Each row of a before or after table is a point. The points were changed in one or more steps. Then noise was added and the rows were shuffled. The steps act on how far a point lies along the listed directions, d1 being the first. What was done? A step turns or swaps two directions, mirrors them in a line or flattens them onto one, adds a multiple of one to another, or multiplies one. Angles are multiples of 10 degrees, from the lower direction toward the higher: turns from -170 to 170, lines from 10 to 170 but not 90. Use the fewest steps. Two steps may share a direction if one is a turn and the other turns, adds or multiplies; they go together, in the order done. Otherwise the lowest direction goes first.

Directions:
(1): [-39 -11]
(2): [-11  39]
Before, 8 rows:
[[ 27  46]
 [ 35   2]
 [ -1 -11]
 [-27 -30]
 [  0 -18]
 [-21  43]
 [-44   7]
 [ 50 -18]]
After, 8 rows:
[[ 12   8]
 [ 39 -35]
 [ 17 -36]
 [ 11  39]
 [  5   8]
 [-51  -3]
 [-24 -50]
 [-32  38]]
Steps: swap d1 and d2

Directions:
(1): [-33 -30 -40   7 -28  23]
(2): [ 44  -2 -32 -19  21  35]
(3): [-10  10  34  23   4  55]
(4): [ 21 -30  -4  56  17 -13]
(5): [ 37  -1  12   5 -58   2]
Before:
[[ 28 -50 -51  24  -3   0]
 [-11  -4   9  49 -48  -6]
 [-34  13  38 -31  11 -19]
 [ 17  -8  -5   7  35  30]
 [ 30   2 -24  22  32  18]
 [ 37 -18 -14  20 -17  12]
 [ 10 -42 -22  35  12  28]
 [-34  16  35 -15 -12  23]
 [-19  -1  -2 -22  13  31]
 [ 41 -17   8   7 -19  -2]]
After (10 x 6):
[[ 25  -5 -15 -12 -35  -1]
 [ -2 -13  14  14 -23 -36]
 [-13  -4  27   4  50   7]
 [-13 -23  13  24  -6  -3]
 [ -8 -29 -22  -6 -35 -27]
 [-12 -11 -20 -34 -60  -2]
 [  1  13   3   8 -34 -35]
 [ 34  -5  -1 -22 -17   3]
 [ 21  -2 -62  -6  19  17]
 [  6 -23  -2  32  35   7]]
Steps: mirror d2 and d5 in the line at 60 degrees; multiply d4 by 0.7; turn d3 and d4 by 110 degrees

Directions:
(1): [  2 -10  58 -32 -26   7  26  23   9  20 -14]
(2): [ 21  -8  -4  12   6  41 -19  13  52 -18 -33]
(3): [  2 -60  -1   6  -4 -38  -3 -10  36   6  22]
Before, 9 rows:
[[ -1  -3  29 -13 -12 -16  15   3 -12  13   6]
 [  1  -1  -5  14   9   2  -3   3   2  -2  -5]
 [ -5  29  42 -21 -26  15  21  20 -27  17  -1]
 [  1   4 -17   3   2 -10   6 -12 -10   5  17]
 [ 10   1 -14  16   4  11 -18  -3  19 -13 -11]
 [ -9   3 -14   9  18  -7 -14 -13  -3 -12   6]
 [  7 -11  31 -12 -13   0   8   2  11   8 -10]
 [ -8  20   6 -10   2  -4   5  -4 -29   7   6]
 [  5  -3  -6  10   5   1   1 -10   5   3  -7]]
After (9 x 11):
[[ -8  14  28 -22  -7   1  15   4 -26  15   0]
 [  9   5 -38  30  14   6 -30 -12  15 -21  -5]
 [  1  -6  47 -25 -19 -16  22  11  -8  19   1]
 [ -4  27  58 -31 -36  17  29  27 -25  24  -6]
 [  5  -2 -10  13   8  -1  -2 -10   3   0  -5]
 [  5 -12  26  -9 -11   1   6   1  12   7  -9]
 [  1  -2 -11  18  10   1  -4   0   0  -5  -4]
 [  2   2  -6  -6  -6  -7  10  -6  -7  10  15]
 [ -9   2 -12   8  17  -6 -13 -13  -3 -11   5]]
Steps: add -1 times d2 to d1
